Rows are points. To make a cloud, some directions were put in groups of two or more. Within a group, all points are equally far from the middle, so they leave a hole (a ring in 2 directions, a hollow ball in 3). The other directions are filled evenly. Then the cloud was stretched, turned, moved and blurred a little. Count the holes, and give their numbers of directions, smallest first.
In the rows, 128 means zero.

Cloud, 20 rows:
[[100  60 137]
 [ 63 118 129]
 [126 191 149]
 [ 66 144  97]
 [ 72 104 148]
 [156 115 202]
 [180  82  97]
 [126  71 177]
 [ 66 106  87]
 [135 104 198]
 [ 87 179 112]
 [154 181  66]
 [174 137 197]
 [153  63 101]
 [146  81  71]
 [ 66 112 138]
 [153 202 127]
 [ 92 162  63]
 [131  61  94]
 [136 195  82]]
Holes: 1 (3)

Cloud (30 x 4):
[[139  62 206  80]
 [114 188 172  80]
 [ 94  83 117 112]
 [159 140 213 133]
 [167 122 103 109]
 [157  84 220 112]
 [103 130  89 145]
 [152 169 184 176]
 [108  88 112 100]
 [151 232 155 133]
 [125 129 213 163]
 [ 64 123 148 131]
 [106 237 125 175]
 [ 88 123 117  98]
 [135  56 120 125]
 [ 64 185 142 149]
 [117 246 108 143]
 [179 127 115 138]
 [133 137 194  68]
 [119 175  88 105]
 [ 99  98 145  73]
 [128 248 118 147]
 [191 133 154 119]
 [129 117  95 102]
 [129 173 210 109]
 [159  36 154 129]
 [177 113 161 166]
 [102 197 192 116]
 [100 156 195 172]
 [124 204 187 164]]
Holes: 1 (4)

Cloud (53 x 6):
[[196 107 122  96 117  41]
 [ 85 108 134 203 152 130]
 [175 139  74 130 167  74]
 [135 138 143 157 137 178]
 [228 124 209  58 153 119]
 [153  87 137 124 110 170]
 [156 127 170  86  80  70]
 [ 97 155 120  52  66  84]
 [171 140 121  80 154 157]
 [177  39 106 132  95  90]
 [156 120 196  66  28  99]
 [142 204 141  62 132 150]
 [161 157 124  10  86 111]
 [170 149 160  68  57 140]
 [126  38 120 222  87  62]
 [172 148 151  79  99 159]
 [115 143 158 148 130 154]
 [ 91 161  73  57 111 188]
 [117 143 129 207 136  75]
 [166  73  78 108  58  78]
 [107 109 177 156 143 151]
 [141  91 145 195 138  62]
 [ 97 202 128  75 109 194]
 [104 113 133 186 129  95]
 [117 205 165 106 195 146]
 [146 101  81 103  41  67]
 [165 113 126  55 145  89]
 [139 163 105  21  89 161]
 [152  54  96 128  95  63]
 [165 162 175 156 178 145]
 [153 121 135 137 180 102]
 [183 201 200 128 186 154]
 [146  89 153  33  79 107]
 [164 123 139 129 141 140]
 [113 104  25 173 153  87]
 [158 195 144 142 198 154]
 [161 170 223  40  92 153]
 [146 122  92 133 127 101]
 [164 206 178 192 168 161]
 [139 156 187 125 195 173]
 [121  66 115 134  17  63]
 [110 120  81 127 196  98]
 [146 156 217  91 123 122]
 [133 126 131  95 149 122]
 [182 196 208 151 131 149]
 [ 58 153  65  93 106 123]
 [174 173 249 121 162 125]
 [129  65 120  85  50 132]
 [144 101 205 122 153 109]
 [125 104  72 193 171 123]
 [ 88 130 108 101 129 149]
 [125 146 166 127 100 151]
 [ 87 149 107  87  76  89]]
Holes: 0

Cloud:
[[ 85  75 106  86 183 195 148 166]
 [190 127  65 143 163  80 160 152]
 [138 127  53 182 161 161 111 179]
 [106  50 175  88 173 163  98 149]
 [172 104 117 181 157  71 109 186]
 [145 106  78  68 187  67 120 148]
 [138  93  52 174 156 102  33  97]
 [118  59 132 108 194 178  88 175]
 [ 85  71 119 126 119 100 132  69]
 [174 130 104  96 193 135 188 130]
 [187 111 219 143 173 111 158  68]
 [147  54 116 155 100  82 133 162]
 [179  80 140 204 163 132  68 126]
 [108  63 124 165  88 155  52  66]
 [132 118 136 187 123 139 230  70]
 [146  84  96  73 164  76  84 173]
 [139  88 168 211  71 142  96 153]
 [ 86 141  88 109 122 114  89 130]
 [ 69  84  93 116 132 173 174  93]
 [ 86  61  74 175 103 119  31 138]
 [ 77 148  73 162 102 129 190 135]
 [109  48  63 179 174 119  50 161]
 [ 82  22 131 107 168 142  82 125]
 [204 110 146 188 147  86  84 139]
 [122 173 124 190 175 144 173 111]
 [151 173 167  97 170  78 139 115]
 [121 169  72 139 161  30 141  93]
 [118 104  37 166 119  39  44 154]
 [136  66  88 126 187 200 172  84]
 [115 134  45 211  90  83 131 190]
 [ 97  70 149 100 143 206 151  58]
 [100  65  58 111 141  87 152 152]
 [169 175  69 138 127  39  88 101]
 [114  94 108 211 104 120 109  31]
 [132  97 148 247  90 164 123  75]
 [133 130 112 212  97 194 164  88]
 [ 96 119 175  89 146 151 122 128]
 [163 100  49 113 184 154 162 125]
 [172  47 140  89 113 159  98 114]
 [140  85 115 164 192 164 125 184]
 [102 166  35 208 128  66 124 143]
 [116 106  83 187  89 104 119  43]
 [121  53 140 196  96 209  98 161]
 [186  92 157 227  93 136 115 106]
 [140 122  60 120 170  82 178 189]
 [167  98 128 146 122 202  92  99]
 [162  74  35 120 160 122 120  97]
 [159 129  97 107 131 100  80 197]
 [172 156 152 178 116  49 167  42]
 [113 144 125 117  81  86 140 115]
 [139  89  55 135  81 105 138 176]
 [144  50 165 115 134 117  83 179]
 [147  60 135 102 140  93 142  44]
 [114 145  63 151 185  62 162  89]
 [134  51 159 187  93 207  89 147]
 [203 107 132 151 155 156 146 139]
 [150 130 122 128 104  93 106  33]
 [ 89  98 111 147  87  85  81  86]
 [139  87  45 156  78 129 153 156]
 [149  56 103  93 112 200 126 138]
 [169  38 159 164 152 208  95 102]
 [145 105 169 230  98  91 113  34]
 [146  85 183 153  79 176  73 106]
 [136 105 169 205 179 141 156  48]
 [179 153 126 134 125  56  64  65]
 [140 114 118 166 208 154 185 127]
 [151  60 147 158 107 112 139 180]
 [104 140  86  83 188 136 179 153]
 [188 133  66 113 137  84  81 116]
 [117 143  89 158 168  43 180 135]
 [ 84 114  32 155  91 104  90 144]
 [203  56 177 178 131 122  99 101]]
Holes: 3 (2, 2, 4)

Cloud:
[[ 46 159 118 155 128  95 138  86 181]
 [ 98  80 173 128 110  28  86 136 140]
 [180 134 208  93 104 132  81 190 150]
 [194  86 160 115 162 149 168 156 155]
 [ 75 177 178 125 123 130 102 151  94]
 [109 114  96  91 133 169  93 118  90]
 [ 76 123 145 120  81  87  65 178 121]
 [ 63 134 162 153  91  84 136  92 144]
 [143  63 134 108  92 154 164 124 119]
 [131 203 154  92 100 131  68 148 131]
 [ 54 119 136 110 131 192  77 148 133]
 [ 77 196 174 147  81  78 121 103 156]
 [108 123 104 133 161 128 171 109 116]
 [129 101 126  73 131 161  71 139  68]
 [ 82 156 111 152 100  65 106 183 111]
 [104 144 116 191  67 161 190 149 155]
 [185  72 131 100 137 109 127 177 160]
 [ 69 202 102 119  65  89 137  96 103]
 [140 145 135 199 116 196 132 152 158]
 [109 150 200 138  76 116 124 178 131]
 [108 164 160 164 111 249 136 162 135]
 [ 88  85 129 149 139 105  99 170 172]
 [158 137 168 131 119 144 128 111 193]
 [144 104 134 146 109  70 160 183  81]
 [ 99  85 114 143 123 143 113 173  57]
 [ 89 222 144 106  76 184 128 113  67]
 [125 131 107 173 124 137 160 220  83]
 [121 151 153  84 192 157 105 146  74]
 [174  74 127  96 194 117 144 115 146]
 [139 167 159  99  94  56  96 114 127]
 [136 115 189 109  68 152 101 175 149]
 [ 87 149 131 175 125  92 118 175 187]
 [138 173  95 165 156 154  98  72 192]
 [ 83 110 155 142 158  20 104 129 129]
 [ 95 101 102 113  77 221 152 163  97]
 [130  65  90  75 151 134 107 176  87]
 [150  97 110 132 129 157  83 141 105]
 [ 86 173 159  74 141 153  74 158 157]
 [ 78 146 148 147  78 146 155 160  38]
 [ 98 133 102  83  81 116  84 106  86]
 [108 181 154  97  98 114  83  80 204]
 [ 74 127 144  90 164  86 109 157 161]
 [109 112  70 166 147 119 162 147 138]
 [142 135 111 129 113 185 149 148 130]
 [102 159  86 139  96 103 193 132 120]
 [167 129 127 123 110 175 141 171 142]
 [137 101 150  62 144  86  60 170 167]
 [ 79 163 197 181 128 178 176 185  99]
 [ 98  93 122 163 120 109 181 101 123]
 [104 115 192  71  70 122 108 193  77]
 [200  44 142 111 216 108  63 133 130]
 [ 50 108 127 132  37 105  81 196 113]
 [ 78 147 166 178 107 146 179 126  82]
 [ 84  74 117 131 106 155 104 117 143]
 [106  99 159 141  97  93  72 143 172]
 [110 122 203 157 114  56 135 135 128]
 [161  63 162  72 142  65 155 128  64]
 [106 122 146 137  57  66  87 153  86]
 [101 124 100 155  55 140 165 170  81]
 [128 195 153 118 113 140 111  74  98]
 [120 141 129 132 115 159  96 104  92]
 [110 154 123 125 129  64 138 174 172]
 [125 107 137  87 128  42 105 170 152]
 [148  33 100 102 163  90 146 127 133]
 [150  56 121 177 147  78 163 138 166]
 [173 119 175 163 147 198 149 173  90]
 [147 178 111  96 128 134  99  81 125]
 [153  75 134 185 169 166 161 210 113]
 [155 121 190  79 142  54  65 141 163]
 [ 93 135 127 172 103 225 161 160  97]
 [ 56 135  92 126 113  88 162  85 195]
 [122  66 130 146 162 133 127 140 115]
 [109 130  94 153  93 130 115 184  89]
 [146  82 157 146 168 116  38 113 165]
 [152 124 167 139 166 107 141 115 195]
 [128 184 174 132  82 134 151 197  77]
 [185 123 148 127 108 146 152 198 114]
 [ 96 147 162  98 129  58 134 155 151]
 [ 54 120  75 149 142 147 134 126  94]
 [114 166  72  98 125 151 127  86 184]
 [ 66 159 124 162 111 236 161 156 123]
 [147  76 124 107  86 135 156  97 125]
 [143 199 155  81  89 192 151 173 131]
 [127 103 107 141  76 182 101 163  81]
 [168  83 135  89  80 125 137 138  96]
 [166 145 191  33 123 100 111 147 141]
 [127 137  99  83 138  30 121 110 136]
 [112 196 213 145 114 184  95 162 134]
 [ 88 148 123 159 188 181 128 148 147]
 [140 123 134 130  88 122 171 150 167]
 [106  92 150 128 132  74 164 173 168]
 [126 121 146 118 163 141 186 123  87]
 [133  85 208 104 136  91 112 127  81]
 [158 126 117 179 163 155 100 128 179]
 [ 77 194 100 106  55 152 171 148 114]
 [100  58 125 126 121 145 142 164  51]
 [154 208 138  92  84  97  71  87 154]
 [152  72 133 133 165 169  59 140 160]
 [145 111 210 117 129  57 132 141  78]
 [127 167 159 166  95 137  96 145 197]
 [113 106  95 106 104 134 179 104 134]
 [130 100 127 145 178  66 149 127  97]
 [119  88 154 174  54 191 135 201 136]
 [101 101 175 185  72 182 127 165 124]]
Holes: 1 (3)

Cloud (89 x 9):
[[169 185 119 116 208 105 142 196 142]
 [198  88  75 128 132 144  87 160 162]
 [166 137 170 230  88 130 126 133 104]
 [228 115  86 165 143 150  45  83 181]
 [109 175  56 182 110 102  98 110  92]
 [102  90 147  84  94 192 108 137 143]
 [148 100  59  85  69 102 155  96 137]
 [147 204 223 149 104 130  72 146 147]
 [209 174  89 133 201 156  87 204 164]
 [139 114 131 132  99  87  45 165 164]
 [147 165 143 238 136 102 116 183  99]
 [ 78  74  55 134 142 153 103 120 126]
 [149  64 126 135 111 116 147  37 146]
 [ 81 108 122 180 122 128 117 196 138]
 [143 117  73 102  97  62 117  48  69]
 [154  67  64 129  75 109  66  60  89]
 [177 161 119 104 223 196 124 142 187]
 [165 200 208  95 100 117  96 134  98]
 [216 177 162 169 136  88  56  85 163]
 [119 181 215  88 114 132 127 130 165]
 [125 218 140  78 180 151 115 163 130]
 [124 144 138 177 190 130 184 138 183]
 [128 177 113  72 204 141 101 150 156]
 [149 185 200 124  68 115  76 216 169]
 [166 169  91 131  93 127  43 143  79]
 [172 131  75 180 113  62  96 142  73]
 [171 175 112 118 144 166  17 174 144]
 [176 189  92 128 137 113 144 118 239]
 [183 228  93 128 167 123 183 140 124]
 [110 196 112 126 111  45 148 107 138]
 [135 198  93 133 172 162  48 155 195]
 [152 217 160  77  81  97 105 132 105]
 [138 125  38 103 160 128 173 143 107]
 [127  88  96 128 130 151 175 154 135]
 [165 169  18 175 104 106 112 111 130]
 [113 138  94  53 116 165 130 173  93]
 [181 210 121  98  72 113  55 148 114]
 [143 214 165 172 102  90  63 207 120]
 [137 182  49 150 119 122  83 103  92]
 [145 214 166 200 206 134 118 137 133]
 [149 179  62  99 165 145 184 159 119]
 [139 155  25 178  88 127  81 118 179]
 [139 178 153 146 110 160  24 179 179]
 [173 143 173 128 189 135 169 164  64]
 [200 118 201 146 140  87  92 109 134]
 [131 156 112 180 200 172 180 125  90]
 [135 146 180 185  72 150 123  79 157]
 [223 167 120 138 145 103  54  66 188]
 [138 112 151 151 181  94  92 110 114]
 [207 208  78 119 107  56  60 128 166]
 [202 141 100  53  93 128  90  51 149]
 [203 148 148 132 138  42 130 129 141]
 [174 129 114 110  72 136   8 165 162]
 [188 124 191 124 137  72 169  94  80]
 [182 122 188 204  81 132  79  97 168]
 [185 166 157  52 119 171 121  97 165]
 [156 157  94 211 167 144  94 176 210]
 [151 218 125 159 117  76  51 123 152]
 [168 178 140 107 120  39 159 127 151]
 [118 148  94 152 190  83 133  73  98]
 [109  71  88 103  59  79 129  72  86]
 [ 95 157 114 155 102 192 101 119 165]
 [104 107 157 142  99  86  98 182 137]
 [201 199  56 122 207 165 137 153 191]
 [149  59 104  68 113 153 110  69 148]
 [142 100 139  97  46 121 103  92  58]
 [142 101 137  90  32 154  82  97 131]
 [162 168 133 127 197  97 210  91  98]
 [153 159 102  67  60 152  97  86 157]
 [171  64 156 137  96 123 150  75  72]
 [162 174  63 176 206  99 172 133 101]
 [228 201 168 135  91 147  90 169 192]
 [223 202 106 123  90  79 142 110 114]
 [160 171 131  42 131 153 119  94 184]
 [171 190 124 165 223  98 136  90 153]
 [139 177  67  58 128 161 125  93 147]
 [117 139 150 151  27 146  56 137 169]
 [152 157 122 135  86 141 114 200  77]
 [112 157 104 195 129  95  77  80 170]
 [157 146 180 186  68 160 116 178 180]
 [135  46 103  94  68 128  97  70  98]
 [185 199 198 140  85  82  92 205 118]
 [106 220 184 141 101 112 103 171  95]
 [148 121 131  24  83 148  95 126 157]
 [113 139 127  71 149 189  83 175 173]
 [189 135  68 104  92 101  16 100 181]
 [ 87 162 139 109  67 127 128 102 196]
 [162 129 124  82 123 156 101 207 176]
 [ 64  89 124 136 154 150 138 115 134]]
Holes: 3 (2, 3, 4)

Cloud (96 x 9):
[[147  98 130 145 162 227  92  30 126]
 [140 127 104 132  44 131  95 173 132]
 [142 120 175 123 152 140 129 110 238]
 [230 149 166 171  84 156 125 122 215]
 [ 86 161 120  72 139 116 191 129 222]
 [153  60 122 192  60 136 121 119 198]
 [215  76 111 173 123 198  70 226 176]
 [149 190 107 161 191 130 182 151 152]
 [147  83 124 172 140 120 165 135  93]
 [100 174 146 132 118 177 121 145 220]
 [119 136 171 142 163  91 143 133  87]
 [165 146  42  99  80 121  76  78 153]
 [100  95 101 129 116 159 141 140 175]
 [ 68 143 151 169 173 181 128 102  98]
 [146 126 163 162 172 227 141 170 138]
 [121 149  71 146 204 104 156 135 184]
 [143 131 122 112 124  63  68 116 159]
 [104 162  82 135 152 174  52 227  81]
 [175 108 147 155  82 123 133 105  93]
 [144 137  86 146 166 124  54 124  56]
 [157 140 146 147  85  58 201 162 137]
 [137 130 156 116 162 190 138  38 117]
 [222  99 158 136 118  99 144 157 176]
 [131 109 128  60 133 163 120 139 137]
 [147 172 158 104  86 119 130  79 153]
 [150  57  85 168  68 133  54 140 199]
 [162  85 134 121  89 126  68  52 152]
 [ 99  72 115 137 140 165 110 134 107]
 [241 143 119 118  35  57 134  91 136]
 [184 117 176 167 173 121  69 142 161]
 [169  90 152 165 113 197 114 201 108]
 [ 59 182  68 112 213  78 172 103 177]
 [169  65 171 112  96 105 111  74 122]
 [128 129 152 118 111 122 196 183 177]
 [124  63 102 145 121 175  74 117  72]
 [142 147 159 113 172 153 153  34 137]
 [ 88 159  79  96 166 106 222 145 121]
 [149 190 137 136 190 152  87 206  76]
 [182 218  82 108 130  86 124  93 186]
 [187 192  91 146 172  83  98 149 139]
 [185 148 147 132 121 199 143 135 170]
 [ 85 117  58 128 137  60 176  66 162]
 [136  77 125 149  90 188 175 121 164]
 [213 106 104 173  98 121  65 128 103]
 [153 111 177 130 152 156 180  95 120]
 [113  81 170 170 122 216 167 153 127]
 [201 138 133 143 139  92  59  91  95]
 [159 132 176  94 104 201 146  71  91]
 [126 100 125 201 145 197  56 146 110]
 [ 96 118 159 197 170 104 177 164 220]
 [179 137 176 181 165 204  85 182 136]
 [158 113 114 210  75 165 118 117 162]
 [174 127  75  66 124  67  52  66  98]
 [222 133 108 138 108  99  73  32 110]
 [215 133 107  91  52  74 155 109 117]
 [134 203  52 107 136 100  97  94 152]
 [ 74 137  78 145 116 154  92 163 163]
 [ 88 113  92  75 119 134 165 100 141]
 [ 94 161 102 133 110  39 147  63 138]
 [125 129 107 129 136 161  57 108 192]
 [188 124 135 158 133 121 183 122 124]
 [174 144  98 195  90  44 131 107 130]
 [163 169 175 179  97 149 153 104  56]
 [115 148 104 117 176 109 147 121 227]
 [104 107 122 143 151 124 151 166 177]
 [ 93 119 132 147 101  81 123 102 249]
 [117  75  89 111 157 133 103 121 181]
 [187 122 155 128  87 133 149  80  93]
 [175  98 171 167 145 148 135  98 208]
 [130  93  69 217 127 151  77 152  79]
 [248  83 114 147 121 100 152 113 125]
 [153 179  98 149 139  85 101 102  87]
 [245 105 135 154 124  98 113  87 170]
 [167 142  98 167 148 145  81 115  16]
 [143 143 163 137  61  93 122 165 217]
 [197 129 114 116 120 206  85 149 134]
 [151 141 135  94 174 122  87  99 118]
 [ 66 144  47 122 191  84 177  98 179]
 [131 191 132 131 158 141 190 161 199]
 [158  92 216 159  80 156  89 181 129]
 [114 139  87 142 197 140 117  71  72]
 [236 135 125 133 127 117  92 131  87]
 [178  76 173  75 131 177 106 167 133]
 [172 140 118  94 120 105  47 107 100]
 [103 128 125 167 152  88 149 104 152]
 [ 88 147 128 173 149 164  71  87 136]
 [ 84  72  94 199 119 146 165  76 165]
 [ 48 202 108 145 119  59  76 175 177]
 [ 88 101 192 179  79 131 174 214 184]
 [102 142  87 169 120 153 160  90 186]
 [153 113 117 114  86 169 172 139 136]
 [114 119 131 165 178 131 150 125 133]
 [ 38 167 174 127 170 130 129 145 158]
 [163  53  94 138 151 137  65 105 125]
 [142 164 100  91 158 143 122 186 120]
 [ 90 119 113 157  80  77 115  57 127]]
Holes: 0

Cloud, 98 rows:
[[ 99 148 113  97 135  84 153 151 135]
 [165 116 136 182 113 123 121 102 216]
 [144 149 164 135 140  66  99 122 202]
 [ 82 164  95 159 212 202  89 140 102]
 [173 151 139  61  62 135 130 151 125]
 [103  91 141 110 210 140 142 141 127]
 [149 178 116  86 158  98 110 158 140]
 [167 117 123 140 219 192  99 137  56]
 [204 156 160 104 206 231  74 124 105]
 [101 117 197 112 112 188  41 142 163]
 [143 153 152 166  89 106  71 113  76]
 [159 148 177  62 188 244 169  90 162]
 [ 67 120  62 194 131 123  94 100 154]
 [124 158 150 169 114  92  87  74  90]
 [135 154 183 110  74 144 128 121 108]
 [137 121  69 107  94 206  70 135  63]
 [134 144 111 153 157 169  71  95  50]
 [ 94  64 131 163 161 249 101 138 103]
 [ 46 145 119 190 202 155 138 122 117]
 [113 169 175 128 112 172 181  35 185]
 [150 156 175 165 226 195 126  93 131]
 [124 128 125 150  59 105  42 163 114]
 [ 49 169  94 146 174 128 177  63 172]
 [ 84 108 158 125 123 174 161  61 176]
 [123 177 211 117 101 149 122 118 132]
 [126 169 216 122 193 141 172  67 183]
 [115 144 110  86 204 172  84  78 101]
 [165 131 120 214  94 126  82 115 179]
 [165  89 154 157 125 147 116 106 214]
 [130  64 119 173 170 164 115 158 107]
 [100 119 106 188 218 133 173 109 126]
 [161 118 178 105 200 237  94  85 178]
 [105 135 106 152 120 125 151  91 226]
 [103 205 139 137 174 177 132  91 100]
 [137 168 162 201 189 127 148  35 120]
 [147 158 138 113 114 224 146 147 102]
 [118 194  91 105 134 188  89 125 155]
 [ 93 107 135 177 194 176  40 136 159]
 [141 129 223 198 165 145 112  94 208]
 [141 108 176 144 116 222  48 186 101]
 [179 135 191  38  99 144 141 123 184]
 [110 192 133  81  98 112 199  80 130]
 [188 209 139 103 149 131 204  85 106]
 [ 99 169 150 127 134 130 146 108 230]
 [109 166  97  62 153 174 154  51 156]
 [ 85 105 135 189 224 135 118 138 131]
 [ 95 178 115 127 166 178 164  33 131]
 [135  88 108 148 122 239  91 163  84]
 [153 131 108  28 137 164 125 169  89]
 [196 176 141 159 184 116 150  88  96]
 [162 117 118  80 201 145  63 136 163]
 [114 187 160 129 109 153 101 147 170]
 [182 189 161 122 196 163 163  82 101]
 [ 84  99  58 159 174 117  85 153 117]
 [102 138 212 141 175 154 196  87 150]
 [216 168  69  91 140 171  90 111 122]
 [141 112 152 214 101 165 104 109 195]
 [173 190 150 148  91 146 179 136 145]
 [ 55 139  98 139 180 135 146  60 128]
 [151 217 106  98  85  90 140  58 186]
 [130 151 162 180 102 111 136  86  74]
 [159 162 182 145  50 145  72 150 137]
 [160 129 139 198 133 175 139  46 151]
 [203 171 214 122 152  93 133  77 154]
 [ 96 167 155 115 194  95 170 101 181]
 [ 42 117 107 240 147 130 156  71 135]
 [143  91 127 153 196 117 119 145 112]
 [ 70  99 168 125  79 142  90 126 163]
 [196 204 186  81  74  80 121  82 189]
 [115 109 117  75  82 165  42 128 164]
 [187 177 100  99 125 107 109 110 187]
 [135 143  96  77 103 145 152  86 104]
 [ 76  87 169 240 101  77  74 100 185]
 [121 174 129  87 196 146 114  74 107]
 [144 158 180 133 193 209 184 110 119]
 [ 67 115 188 110 193 171 172 123 165]
 [ 71 105 203 212 169  98 149 108 156]
 [162 171  98 175  89 179 121  98 148]
 [ 80 150 154 193 162 180 203  77 136]
 [207 122 146 155 174 189  56 139 139]
 [103 143 103 153 141 152  90  76  72]
 [204 195 144 123 161 179 128 136 121]
 [176  95  86 113 139 130  43 147 150]
 [211 150 179  23 179 194  89 124 158]
 [185 185  89  86 108 129 146  47 140]
 [140 157  88 236 127 114  71 111 110]
 [101 172  53  82 123 114 164  82 128]
 [163  94 177 153 182 171  84  89 193]
 [171 155  44  83 136 185  77 100  65]
 [105 101 156 158  56  68 112 145 204]
 [111  39 180 188 166 191  63 149 138]
 [ 90 145  93 115 108 199 129 104  82]
 [112  71 121 128 199 134 114 135 120]
 [126 145 119 173 108 162 158  62  88]
 [233 137 161 154  57 123  76 113 145]
 [102 150  41 154 188 145  93 156  96]
 [ 97 189 130 217 154 134 165  74 184]
 [102 138  85 163 107  87  53 111 144]]
Holes: 2 (4, 4)
